Each row of a before or after table is a point. The points were changed in one or more steps. Then noise was added and the rows were shuffled. The steps act on how far a point lies along the listed directions, d1 being the first. Name the steps. A step turns or swaps two directions, mirrors them in a line or flattens them onto one, adds a multiple of one to another, or multiplies one. Angles are multiples of 10 degrees, from the lower direction toward the higher: turns from -170 to 170, lines from 10 to 170 but not 90. Use the fewest steps. Two steps may share a direction if one is a turn and the other turns, adds or multiplies; they go together, in the order done. Otherwise the lowest direction goes first.

Directions:
(1): [42 18]
(2): [-18  42]
Before:
[[ -8  -2]
 [  1  21]
 [  8 -11]
 [ -6   5]
 [ -3  -1]
 [-30  -9]
 [  1 -20]
 [  2  17]
 [ -5   7]
 [  4  16]
 [ -8  18]
 [-20 -32]
 [ -9   0]
 [  1  -3]]
After:
[[  1  -3]
 [ -3  29]
 [ -1  25]
 [ -2  -4]
 [-18 -37]
 [ -7  18]
 [ -6  -8]
 [ -8 -61]
 [ -4   1]
 [  0  26]
 [ -5 -10]
 [ -5   6]
 [  3 -26]
 [  7  -7]]
Steps: add 1 times d1 to d2

Directions:
(1): [ 22 -16 -51 -21  -6 -19]
(2): [-10  30  13 -26  13 -47]
(3): [-60  -5 -25   2  -5   0]
(4): [ -7 -23   8 -41  38  22]
(5): [ -5 -18  23 -30 -50  -2]
Before:
[[ -6   1  49 -34  48  -3]
 [ 11  -8  28 -11  23  35]
 [  5  12  -4  37   8 -12]
 [-13  17 -18  28  -2   3]
 [  6  20  12  15  -5 -17]
 [ -3 -15  -5  23 -44  10]
 [ 21  -2  33 -16  47   2]
 [  2   5  13   2 -25  10]
 [-28  -4  38  -1 -18   2]
 [  6 -48  -9 -36   5  16]]
After, 10 rows:
[[ 26   9   8  32  -8 -13]
 [  4  21  15  27 -26 -16]
 [-15 -18 -29  16 -20   8]
 [  8 -18  19 -10  -4  34]
 [-12   3  -4   9 -29  10]
 [-16 -53 -19 -62  35  14]
 [ -8   6  53   0   4   1]
 [-37   7  11  40 -24   4]
 [ 18  -9  45 -14   1   4]
 [ 15  19 -11  27   4   3]]
Steps: turn d1 and d2 by 30 degrees; add 1 times d1 to d4; turn d3 and d5 by -60 degrees

Directions:
(1): [-23  11  59   8 -15  45  -3  20 -10  -1   9]
(2): [-10 -21   8  10  57 -11 -29  42   5 -11 -12]
(3): [ -9  25 -16  11 -15 -29  12  41 -41 -18  31]
(4): [ 27  -1   0  30 -21   5  -9   2  35 -60   3]
Before (9 x 11):
[[ 11 -16  -7   9   5   1  -5 -15  27 -10 -13]
 [ 14  -9 -16   0   9  -3 -10 -11  22  -9 -10]
 [  0   8  -2  -1  -3   0   4   0   2   0   5]
 [  8   1   2   2 -14   0   7  -3  -5  -2   0]
 [ -1  11  -6   1 -15   1  13 -11  -7   0   5]
 [ 15  -6 -14  -2   1  -5   0 -10  14  -4  -4]
 [  2   1   2   0  -9   4   2  -4   4   2   1]
 [ -5   3   1  -9  -7   1   7  -7  -5  13   3]
 [ -2  -6  -3   4   6  -4  -2   6  -3  -4  -3]]
After, 9 rows:
[[  2   7  -1   0  -3   2   3  -2   5  -1   4]
 [ -3   4   5  -1 -10   5   3   1  -3   6   4]
 [  4   7  -6   2 -16   4  11 -16   3  -5   2]
 [ -2  -4 -42  -7  15 -39  10   0 -17  17   1]
 [  0   0   7  -5  -9  10   3 -13   8   6  -1]
 [ 11  -4 -59 -13  22 -46   2  -5  -7  11  -2]
 [  6   2   4   2 -14   1   7  -2  -7  -2   1]
 [ 17  -4 -50 -12  10 -38   7 -11  -3   8  -1]
 [  1  -8  -8   3   8  -7  -2   3   0  -6  -5]]
Steps: multiply d1 by 3; swap d3 and d4

Directions:
(1): [ 11 -14  -9  -6 -32 -10  34   2  19 -44   8 -19   8   9  -7 -18 -20  25
  15  25]
(2): [ 28  12  30  21 -18 -14   4   0  -4   0  19  52  -3  17  27 -14 -17   2
   9 -17]
(3): [  5   1  11   8  -7  10 -10   4  35  11  -4  11  22  31   5  42  14 -12
  11  47]
(4): [ 15 -18   0 -47 -11   7 -21 -45 -13 -13  22  20  12   2  -6  15   2   9
 -27   2]
(5): [-15 -26  24 -13   4 -12  -9   3  -9  -3 -60  26 -18  11 -18 -12 -19   6
  -1  17]
Before:
[[  7   5   0   4   1   0  -1   0  -4   6   6   2   1  -2   9   3  -3  -7
    0 -14]
 [  0  -5   2  -8   4  -1  -5  -7 -17   0   1   9  -5  -4  -8 -11   1  -2
  -12 -13]
 [  0  -5  -2   2  -6  -2   8   5   7  -7  -2  -7   0   0  -5  -7  -4   5
    8   8]
 [ -6  -9   1  -2   4   0  -9   2  -1   2 -14   5  -5  -2  -5  -6  -4  -3
   -3   4]
 [ -9 -15   8  -7   5  -3  -9  -2  -3   0 -34   7 -11  -3  -9  -8  -7   1
   -5   6]
 [  9   7   0  -3  -9  -1   5  -7  -1  -2  21   2  10   4   5   4   2   3
    1  -1]
 [ -1   0   0   2  -2   1   0   1   4   5  -3   5   3   1  -3   5   4   2
   -1   8]
 [ -2  -3  -4  -7   2   3  -9  -4   3   2   1  -6   4  -6  -1  12   8  -3
   -8  10]
 [  5   9   1  10   3  -7   7   5  -1  -3  -1   4  -2  -2   3  -9  -2   1
    1  -3]
 [  7  -1   1  -6  -7   1  -2  -8   2  -6  13   8   9   7   2   6   1   5
   -4  10]
 [ -2  -1  -3  -7   2  -2   0   2  -5  -7  -1   1  -7  -9  -6   1  -3   0
   -7   0]
 [  6   5   2  -5   1   4  -5  -9 -13   4  13   6  -2  -8   6  -3   0  -1
  -11 -21]]
After:
[[  1  -1   3  -6   0   0  -5   2   0  -3  -5  10  -4   0  -4  11  -1  -3
   -6   9]
 [-11 -30  22 -15   1  -8 -13  -3  -2  -6 -61  23 -15   9 -17  -9 -18   5
   -4  22]
 [  9  19  -3   8  -3   0   6  -1  -5   6  32  -3   8  -4  11   1   7  -2
    3 -17]
 [  7   8   1   3  -2  -4   0  -3 -10  -1  17   9  -1  -3   7  -8  -2   4
   -4 -13]
 [  5  -7  12   1  -7  -1  -3  -1   5  -1  -5  18   5  17  -5   4   0  -4
    1  16]
 [ -6  -3   1  -1   9   2  -7   0  -6  11  -8   0  -5  -7  -4  -2   3  -4
   -2  -6]
 [ 14  10   4   8 -12   5   4   1  14   0  21   4  11  11  13  11   2  -3
    4   6]
 [  0  -2  -2  -2  -2  -1   4  -1  -4  -1  -3   2  -2  -6  -5  -6  -1   7
   -3  -1]
 [ 10   6  -5   9  -6   2   8   5   9   0  11  -8   8   3  10   7  -1  -5
    8  -2]
 [ -6 -16   6  -8   0  -3  -8   1   1  -4 -26  13  -6   4  -9  -6  -9   1
   -2  14]
 [  0  10  -2  11   8  -2   4   9   4   4  -6  -2   1  -1   1   1   5  -4
    2   5]
 [  5  -5  -4 -10  -5  -3  -1 -10  -2  -9  11  -2   2  -8   1  -1   0   4
   -9   0]]
Steps: turn d1 and d3 by -160 degrees; turn d2 and d4 by -50 degrees; multiply d5 by 2
